Each row is a point. Each copy is the shape, with its points in the same order, turned, moved and blurred by noise. Some copies are also mirrored. Which?
In the rows, zero is written as 128.

Shape (5 x 2):
[[ 95 135]
 [ 86  75]
 [118 161]
 [126 175]
 [ 84 138]]
Copy 1 (5 x 2):
[[107  94]
 [144  56]
 [ 90 121]
 [ 73 136]
 [ 92  79]]
Copy 1 is: only turned
Copy 2, 5 rows:
[[141  77]
 [206  92]
 [110  91]
 [ 91  90]
 [142  72]]
Copy 2 is: only turned
Copy 3, 5 rows:
[[ 94 138]
 [131 194]
 [ 95 104]
 [ 96  89]
 [ 84 143]]
Copy 3 is: mirrored
Copy 4, 5 rows:
[[123 151]
 [ 61 128]
 [156 142]
 [172 144]
 [120 162]]
Copy 4 is: only turned

Shape:
[[191 128 112]
 [ 90 114 113]
 [ 70 167 130]
 [152 118 173]
 [ 69 135 146]
 [191 118 119]]
Copy 1 (6 x 3):
[[182  91  80]
 [137 153 145]
 [109 187 115]
 [112  81  95]
 [ 95 166 135]
 [180  80  87]]
Copy 1 is: mirrored
Copy 2, 6 rows:
[[130 152  67]
 [ 93 124 155]
 [141 110 187]
 [128  79  89]
 [117  86 172]
 [123 141  63]]
Copy 2 is: only turned
Copy 3 (6 x 3):
[[182 130 153]
 [ 90 158 125]
 [ 62 108 143]
 [133 152 199]
 [ 59 144 151]
 [187 140 158]]
Copy 3 is: mirrored

Shape (7 x 4):
[[ 99 147 101 124]
 [ 98 143 128 161]
 [149 123 146  99]
 [ 82  76  96 103]
 [119  54  90 195]
 [143 191 104 148]
 [139 153 145  59]]
Copy 1:
[[141 130 161 115]
 [122  90 161 131]
 [138 123  90  96]
 [ 98 180 145 136]
 [110 122 136 223]
 [189  81 161 107]
 [152 143 100  57]]
Copy 1 is: only turned
Copy 2 (7 x 4):
[[134  97 140 125]
 [153  79 107 156]
 [ 95 141  99 152]
 [110 100  86  66]
 [206  97  48  97]
 [170 121 168 172]
 [ 66 150 135 146]]
Copy 2 is: mirrored
Copy 3:
[[142 123 170 169]
 [115  96 138 175]
 [127 147 147 104]
 [131 201 139 181]
 [141 154  54 196]
 [173  71 157 141]
 [131 142 189  85]]
Copy 3 is: only turned

Shape, 12 rows:
[[160 139 129 157  89 163 144 134]
 [153 129 155 122  75 110 118 143]
 [169  48 126 165 225 112 152 107]
 [171  91 116 133 169 106  83 129]
 [ 71 100 143  89 133 133 140 104]
 [ 44 123 151  59 186 197 141 143]
 [164 166 152 129  64 130  97 126]
 [172 110  79 121 243  86 146 112]
 [127 162 146 165  91 124  83 115]
 [ 99 120 142  97 114 172 116 153]
 [119 118  90 124  76 185 119 121]
 [122 129 102 155 110 121 124 168]]
Copy 1:
[[160 120 168 130 155 118 123 147]
 [153 157 134 181 161 128 130 125]
 [ 81 125  91  86 112 101 247 161]
 [142 134 108 141 117 156 217 121]
 [ 89 144  72 145 113 152  95 162]
 [102 105  59 118  32 130  63 143]
 [157 141 171 183 160 157 114 105]
 [ 88 161  97  51  95 138 225 102]
 [136  98 145 170 178 170 127 102]
 [153 116  98 154  97 136  94 145]
 [174 116 136 123 140 169  98 181]
 [170 125 101 122 165 129 133 116]]
Copy 1 is: only turned
Copy 2 (12 x 8):
[[156 166 110 162 124 103 156 135]
 [134 173  88 149 138 154 159 174]
 [165 142  80 112 225 130  90  31]
 [145 132  44 102 173 160 134  89]
 [140 115 147 152 139 186  91 132]
 [152 122 160 181  65 220  67  68]
 [120 152  90 155 115 137 206 172]
 [116 111  29 124 190 120  59  42]
 [113 133 118 115 117 130 181 141]
 [155 152 125 155  78 176 118 120]
 [196 126 120 142  79 120 135 157]
 [131 175  94 111 102 124 121 129]]
Copy 2 is: only turned

Shape, 13 rows:
[[131 186 173  96 175  65 156 189 112]
 [144 144 190 125 145  44 149 139 119]
 [155 109 189 203  90 122 139 139  63]
 [ 91 106 124 117 181 175  81 119 162]
 [105  63 117 158 135 155 121 107 142]
 [128 112 131 194  72 138 109  78 144]
 [181  82 185 139  75 121 120 126 132]
 [153  95  76 160 152 151 118  85 137]
 [ 96  94 135  64 157  59 147 129 157]
 [133 109 141 174 151 157 162 144 167]
 [150 138 187 139 162  58 130 184 124]
 [107 132 168  81 147 192 137 153 127]
 [144  89 127 164  61 120 112 150 123]]
Copy 1, 13 rows:
[[159 187 157  91 136 172  88  71 198]
 [159 119 133 101 126 143  69  76 181]
 [ 62  68 155  74  77 112 111 124 164]
 [179 144 157 160 127 132 177 169  96]
 [121  98 138 158 120 104 164 136  85]
 [105  59 111 103 127 107 113 169  80]
 [115 102 143  98  97  46  85 119 123]
 [105 119  89 174 121 115 144 180 103]
 [178 153 155 182 159 132  87  65 118]
 [118 125 107 111 131  97 186 116 135]
 [159 142 137  86  90 141 102  67 177]
 [135 176 207 117 151  98 153 145 138]
 [ 86 110 130  95  89  93  99 119  76]]
Copy 1 is: mirrored
Copy 2 (13 x 9):
[[ 56 171  81 183  68 185 158  80 122]
 [ 67 179  71 191  72 127 113 104 104]
 [ 87 208  50  90 131  84  74 107 136]
 [168 123 158 162 116  94 158 107 185]
 [178 143 107 144 134  83 108 151 167]
 [137 137 110 129 182  72  62 123 113]
 [ 84 130  73 115 105  53  98 144 109]
 [138 122 134 159 153 106  82 162 197]
 [143 135 110 212  44 143 139 151 106]
 [135 131  58 158 156 102 140 115 175]
 [ 51 193  73 179  86 123 157 114 120]
 [139 102 102 113  74 124 159  72 169]
 [115 153  94  95 147  97 110 165 102]]
Copy 2 is: mirrored
